Each row of a before or after table is a point. The points were changed in one or more steps. Then noise was added and the rows were shuffled. The steps act on how far a point lies along the listed directions, d1 being the first. What was done? A step turns or swaps two directions, mirrors them in a line or flattens them onto one, adds a multiple of one to another, or multiplies one. Angles are multiples of 10 degrees, from the lower direction toward the higher: turns from -170 to 170, lines from 10 to 170 but not 90. Use the fewest steps. Two steps may share a direction if one is a turn and the other turns, adds or multiplies; they go together, in the order done. Otherwise the lowest direction goes first.

Directions:
(1): [-31  49  42]
(2): [ 49 -13  51]
Before (13 x 3):
[[ 37 -60   2]
 [-38  17 -19]
 [ 49 -30   8]
 [ 36 -23  29]
 [ 31 -14 -18]
 [ -5 -21  -9]
 [-70  95  38]
 [ -1  -1 -48]
 [  5 -25 -43]
 [ 91 -62  22]
 [-52  51 -31]
 [ 64 -29  16]
 [ 81 -43  -7]]
After (13 x 3):
[[ 13   9  -1]
 [ 22  -8  38]
 [-13  13 -38]
 [  2 -18  32]
 [-18   5 -25]
 [ 37   5  40]
 [-15 -11  -4]
 [ -4   9 -18]
 [ 43  -3  58]
 [-25  15 -56]
 [-25   0 -29]
 [ 42  10  29]
 [ 24   0  26]]
Steps: flatten d1 and d2 onto the line at 80 degrees

Directions:
(1): [ 35 -44 -44  21  69   1]
(2): [ 44 -27  -6 -34 -32 -74]
(3): [-33   2 -46 -82  13  15]
Before:
[[-13  -3  29  34   3  10]
 [ 32 -29 -21  32  25 -16]
 [ 24 -42 -41 -12  48   1]
 [-20  19  15  23   2  17]
 [ -2   1  -5  16  -5  11]
 [ -2 -10 -15 -34  -9 -32]
 [  9 -10  -2  22   6   0]
 [  9  -5 -20 -59 -37 -26]
 [ 13  10  -2 -29 -14 -28]
 [ -9 -14  -9  19  21   0]
 [ 20  -9 -32 -21  -8 -43]
 [ 16  10  10 -38 -64 -69]
 [  9  -6   7  21   5  15]
 [ 36 -27 -25  -8  15  -8]]
After:
[[ 13   9  12 -39 -65 -69]
 [ 32 -26 -29 -12  15  -8]
 [  2   0   1  25  -6  12]
 [  9  10 -10 -42 -12 -26]
 [ 15 -41 -52 -33  51   4]
 [ 41 -29 -10  51  21 -19]
 [ -9 -13  -8  23  20  -1]
 [ 17  -7  14  38   2  11]
 [ -3  -2  46  60  -2   4]
 [ 17 -10   6  39   5  -2]
 [-10  -7 -29 -56  -4 -28]
 [-14  18  21  36  -1  16]
 [ -6  -4 -41 -94 -31 -20]
 [ 14 -10 -42 -38  -4 -40]]
Steps: multiply d3 by 2

Directions:
(1): [ -6  36  -8 -50  74  45  -2  18]
(2): [-93  25  -7   5 -37  26 -11  14]
(3): [-34  12   7   5  30 -55  79   2]
(4): [ -3  48   1 -43  -7 -67 -49 -24]
(5): [  0 -26  24 -17  -3 -28 -18  95]
Before:
[[ 80 -95   6  86 -48  37  18   9]
 [-30   4 -24  -8  38  46 -33  34]
 [  0  25 -10 -16 -24   0 -20 -37]
 [-10  36 -21 -25  24  93 -47 -36]
 [-48  14 -31  -6 -42  -1 -49 -62]
 [ 80 -70 -26  55   7  12  51 -19]
 [ 69 -78   8  52 -10   2  29  -1]
 [ 22  24 -24 -36  15  31 -85  -7]]
After, 8 rows:
[[-27  42 -16 -18  52 -48  33 -29]
 [ 50 -72   7  79  -2   4  94  -3]
 [-49   7 -21   5  45   8  11  23]
 [-63  24 -28  -2 -23 -22 -11 -65]
 [-46  47 -17  -6  42  30  46 -57]
 [ 82 -65 -27  50  14  20  44 -15]
 [-10  28 -12 -18 -14 -13  -2 -43]
 [ 63 -68   8  46   8  -2  44  -3]]
Steps: multiply d1 by 0.7; mirror d3 and d5 in the line at 80 degrees

Directions:
(1): [-66  14  21   3 -23 -69  29  52  41]
(2): [ 21  64  12  79  31  -4 -37  43 -17]
(3): [-55  66  56 -15 -12  42  -6 -53  -3]
(4): [-21  37 -38 -67  75  14  11  40 -15]
(5): [  0  25 -26   1 -68  21  50  33 -75]
(6): [  6  33 -61  -9 -50  38 -37  16  71]
Before:
[[ 19  50 -19  45 -14   9 -14  12  43]
 [-25  32  61  29  15 -43 -16  -2  36]
 [-55 -92 -44 -91 -49 -71  61 -16  42]
 [-22  28  27  35  31 -15  19  63 -43]
 [ 19   0  19  68   3 -33   5  19 -41]
 [-67  76  36 -29 -27   2  16  14  38]
 [ -4  50  26   6  14  61 -45 -18  28]
 [ 24  19 -39  12  17  -9  -5  42 -21]
 [ -3  -9  -6  16  35 -29   0  49   6]]
After (9 x 9):
[[ 23  26 -45  12  11   1 -10  41 -13]
 [-80 -77 -41 -91 -65 -91  66   4  67]
 [-12  -3 -10  15  26 -34   1  57  20]
 [  6  61  -6  39 -15  12 -12   3  41]
 [-38  28  68  33  14 -68  -5  14  44]
 [-26  23  24  38  27 -30  26  78 -30]
 [-97  76  62 -28 -23 -29  33  27  34]
 [ 24  -2   9  70  -3 -38   4  28 -32]
 [  2  45  37   2  27  64 -44 -36   6]]
Steps: multiply d1 by 1.6; turn d3 and d6 by -20 degrees

Directions:
(1): [ 28 -65 -17 -30  38 -45  32  53 -30  68 -13]
(2): [ 18  22 -31   2  61  31  11 -42 -75   1  71]
(3): [-25 -58 -79  42 -25 -28 -11 -35 -36 -43 -34]
Before (12 x 11):
[[ -2  19  31  -5 -16  14  16  21  11  10   0]
 [-45 -44   9  25 -72 -20 -21  20  62 -15 -85]
 [  0  17  15   5   0  -1  11  -3 -14  14  -5]
 [ -5  36  28  -2 -31  21 -10  -9  44 -22  16]
 [ 19  17  38  -8  14  20   2   3  -1   8   7]
 [  1  16   0  -9   5  15  -1   1   3 -11   9]
 [-23 -16 -22  19 -14 -12 -13 -19  -7 -11  -9]
 [ -3  28  34  16  16  18   9  16  13  25  21]
 [  5  25  29 -28   5  18   0   9   8  10  12]
 [-33  95  54  25 -36  62 -44 -38  45 -73  12]
 [  8  17  19 -14  -6   3   0   1  16  17  10]
 [ -3   1  22  -7  12   7   0   4  -1  -1  12]]
After, 12 rows:
[[ -5  16  40  -8  -6   3 -11  30  26   4 -18]
 [ -1  18  15   4  -1   1  10  -2 -15  13  -5]
 [ -3   0  20  -8  12   7   1   6  -3   0  11]
 [  6   6  21 -15 -19   1   2  14  37   5   4]
 [-22 -22 -22  16 -11 -15 -11 -14  -9  -6 -13]
 [  7  14  16 -15  -5   3   0   4  16  18  10]
 [  6   9   0 -13  10   9   2   8   0  -2   7]
 [  8  19  30 -31   5  15   0  11   6  14  10]
 [ 18  15  36  -7  15  17   3   7  -1  10   7]
 [-44 -42   9  24 -73 -17 -23  18  61 -19 -85]
 [  0  18  32  -8 -16  12  17  22  11  13  -1]
 [ -2  24  34  13  18  14  10  22  12  28  20]]
Steps: flatten d1 and d2 onto the line at 80 degrees

Directions:
(1): [ 23 -23  46 -47 -48  16 -57  66  19 -49  38  12]
(2): [ 60  69  38   9  12  18  44  59  26  18 -33 -46]
(3): [  1 -23   2 -86 -12  -8 -11 -29  -7  -6 -95 -40]
Before, 9 rows:
[[ -4 -13  10 -26 -13   1  -9   8   3  -5  -8  -5]
 [-10  -1  -8   1  -2  -1 -15  12   4 -11  17   9]
 [  8  12  14  -6   2   3  -5  20   3  -3  -2 -11]
 [-10 -15  -5  18   3   0  -8  -4 -18   1  19   9]
 [  8  15  20   3   1   7   7  27  19   5   5 -23]
 [ -4  -3 -21 -13  -1   0  -7 -28 -10   9 -21  -6]
 [ -2  11 -13  49  17  -9   5   2  -5   7  43  20]
 [  5  44 -11  52  35  11  64  14   4  43   1 -12]
 [-13  -8 -12 -13 -12   4  -9 -14  -5   1   4  14]]
After (9 x 12):
[[-13  -9 -13 -16 -12   3  -9 -16  -6   2  -1  12]
 [ -1 -11 -13 -39 -12   1 -19 -24  -9  -1 -35 -13]
 [  0  18  -8  84  16  -3   2  25   1   2  95  41]
 [  5  15   9  -2   8   2   2  12   2   2  -8 -13]
 [ -9 -12  -5  30   4   2  -7   2 -16   0  36  16]
 [ -8 -13   2 -33  -6  -3  -1 -10  -1   2 -31 -15]
 [-12   3 -14  17   5  -3  -7   8   3  -4  23  12]
 [ 17  40  12  58  14  22  38  58  16  20  54   9]
 [  6  19  15  14   6   6  13  22  18   9   7 -21]]
Steps: multiply d1 by 0; multiply d3 by 2

Directions:
(1): [-20 -56  -3 -14  11 -37  -5   5 -67 -24  22  19  72  25 -57  48 -54  61]
(2): [-14 -13  89 -62   8 -35  61 -24  25  14  72 -52  -6  13  34  13  26  27]
(3): [  9 -57  24  77  -1  28   9 -23  -5  42 -27 -11 -63   4  54  22 -61  65]
(4): [ 12  68   8 -36  59  36  -8 -28 -83  89  -6   4 -19 -12 -19  38  12   6]
(5): [ 11  -1 -45  63 -31 -73  81 -48 -40  20   8 -26   7 -37  -9  27  16 -54]
(6): [ 35  42 -40 -25  44  -4  53 -12  38  16  -2 -13  50 -26  17 -65 -95  25]
Before:
[[  3  22  -5  12  -9  31   1   3  57  -6 -16  -8 -23  -1  22 -44   1 -22]
 [-19 -11  40 -32 -10  18 -31  13   8  -8  20  -2 -19  34  -3  10  41  12]
 [-11   7 -25  18  -2  14 -27  16 -15  -4 -27  12  -2   7 -28   7  13 -34]
 [-14  39  31 -64  22  21 -38  14 -18   0  11   1   0  11  -9  20  67 -26]
 [ -9  25   0 -30   0  30 -55  18 -17  15  -7  14  -1   0 -12  -5  44   4]
 [  0 -16   1   9   2   1  12  10  16 -27  13  -3  16  -3   8 -19 -10   6]
 [ -3  -2 -15  24 -10 -11  22 -13  -5   7   1 -12  11  -6   6   1  -4  -2]
 [-12  -1  -2   2  -7  -3   9  10  31 -10   8   0   6  -5   8  -8  27 -17]
 [ 14  -2   3  17  -6  16 -12  -9  27   3 -14 -14 -29  -8  26 -18  -3   3]
 [ 25   3  -8   6 -13   4  11   5  29  -4 -14  -1  -5 -20  26 -23  10 -43]
 [ -3   4  17   2 -11  23 -12  14  44  -7 -13  -8 -45  -2  26 -26  38 -23]]
After:
[[-27  -9  56 -32 -10  28 -49  12 -22   7  18   3 -38  40 -12  42  75   5]
 [  4   6 -25  19  -2 -11  34 -16   5  10   1 -14  22 -13  10 -14 -25   4]
 [ -8   0  24   5 -17  24 -22  15  33  -7 -12  -6 -54   1  22 -13  55 -27]
 [ -3  11  -1  18 -20  29  -4   6  59 -16 -14  -8 -27   4  21 -40  11 -25]
 [ 12  -6   4  20 -12  17 -15  -8  28   0 -13 -13 -32  -6  26 -14   4   3]
 [ 27   2 -14   7 -12   2  17   6  38  -7 -13  -2   0 -21  29 -31   0 -42]
 [-22  38  43 -63  19  28 -53  12 -42  11  11   6 -16  17 -17  42  94 -31]
 [-21   5   9 -18 -21  27 -70  25 -18  -1  -5  16 -14  10 -15   8  71  -2]
 [  0 -14   1  10   2   5  10   8  14 -25  13  -1  13  -2   5 -14  -7   4]
 [-16 -16 -29  31 -21   1 -23  25  15 -35 -26  11   5  12 -19  -7   7 -34]
 [-11   4  -3   0  -2  -1  10   7  27  -5   8   1   5  -7   8  -6  26 -17]]
Steps: add 1 times d2 to d4; add 1 times d5 to d6
